Each row is a point. Each copy is the shape, with its points in the same order, turned, moved and blurred by noise. Some copies are also mirrored. Which?

Shape:
[[-12 -27 -18]
 [ 56  -5  49]
 [-32 -16  25]
 [ 13  49  -9]
 [-40   3  16]
 [ -1  24 -41]
 [  3  -9  35]
 [ 36  33 -87]]
Copy 1:
[[-14   9 -28]
 [ 50 -64 -29]
 [ 32  24 -31]
 [ 18 -19  39]
 [ 33  33 -12]
 [-16   0  28]
 [ 41  -9 -29]
 [-62 -33  53]]
Copy 1 is: mirrored
Copy 2 (8 x 3):
[[ 37 -11   5]
 [-29 -80  -2]
 [ 10 -11  44]
 [-38   5 -27]
 [  2   9  37]
 [  2  18 -33]
 [ -6 -37  26]
 [ 10  21 -95]]
Copy 2 is: mirrored

Shape (8 x 4):
[[-79  13   9  -3]
 [-66 -41 -56  43]
 [-19 -33 -15 -82]
 [-15  57  38 -13]
 [-10 -24  18  39]
 [-55 -20 -19 -10]
 [ 47  32 -12  24]
 [ 45  27  16 -43]]
Copy 1:
[[ 25  43 -11  66]
 [ 85 -38 -29  73]
 [ 30  25 -73 -28]
 [-20  44  30  12]
 [  1 -42  -4  39]
 [ 46  13 -45  40]
 [ 15 -31  45 -25]
 [-15  15   3 -51]]
Copy 1 is: only turned
Copy 2 (8 x 4):
[[-81   5  11 -13]
 [-43  79 -45 -13]
 [-24 -36   0 -87]
 [-43 -44  39  23]
 [-31  -8 -44  39]
 [-48  22  -9 -35]
 [ 32 -17  17  46]
 [ 16 -75  25   1]]
Copy 2 is: only turned
Copy 3:
[[  6   9  80  14]
 [ 41 -63  36  48]
 [ 20  68   2  68]
 [-47  41  34 -31]
 [ 32 -10   1 -24]
 [ 21   3  43  41]
 [-44 -12 -41 -18]
 [-38  62 -34  -2]]
Copy 3 is: mirrored

Shape (9 x 6):
[[  8 -30 -46   9  16  13]
 [ 40 -27 -48  10  64   6]
 [ 40  17  -4  18  -2 -16]
 [ 22   0  36 -48 -23  -4]
 [ 27 -68  39  20 -28  51]
 [ 57  28 -13 -29  68  41]
 [ 39 -18  32  27  -3  41]
 [-26  29 -48  29 -15  -3]
 [-16   8  40 -27  -3 -33]]
Copy 1 (9 x 6):
[[-44  23 -26 -17 -11 -20]
 [-87   6 -12 -15  18 -27]
 [ -4  -9  20  -1  25 -13]
 [ 10  -5 -17 -31  40  49]
 [  2  -7 -95  38  28   9]
 [-81  -4  19   4  45  35]
 [ -9 -25 -39  46  16  17]
 [  8  43  30  -4 -47 -17]
 [ 25 -25  -8 -52  -5  31]]
Copy 1 is: only turned
Copy 2:
[[ 12   5 -33   2  47   8]
 [ 38 -24 -39  32  62 -15]
 [-11 -22 -22  29 -11 -18]
 [-25 -44  29 -29 -14 -11]
 [ -1 -56 -23 -24  -3  81]
 [  0 -57  20  59  71 -21]
 [ -6 -51 -10  24  -2  50]
 [-17  60 -14  23   6  -2]
 [ 10  -9  41 -21 -31 -17]]
Copy 2 is: mirrored
Copy 3 (9 x 6):
[[-11   5 -32  39  30 -35]
 [  2  60 -43  14   8 -41]
 [-17   9   5  47 -19  17]
 [ 22 -28  -7  13  -6  66]
 [-36 -21 -93  55   8  41]
 [ -8  80 -19 -21  17  37]
 [-43   9 -57  31 -10  41]
 [-30 -19  37  28  23 -24]
 [ 19 -48  -3 -12 -27  29]]
Copy 3 is: mirrored
Copy 4, 9 rows:
[[ 45  30   3   4 -14 -11]
 [ 82  37  -2  10  17  11]
 [  1  24  29 -12  36  12]
 [-28 -40  14  -4   5  29]
 [ 42 -57  67 -23 -15 -28]
 [ 50  13  21  66  34  55]
 [ 32 -23  69   0  17  -9]
 [-19  60  13  13  -3 -39]
 [-34 -33 -20  -2  29  -2]]
Copy 4 is: only turned
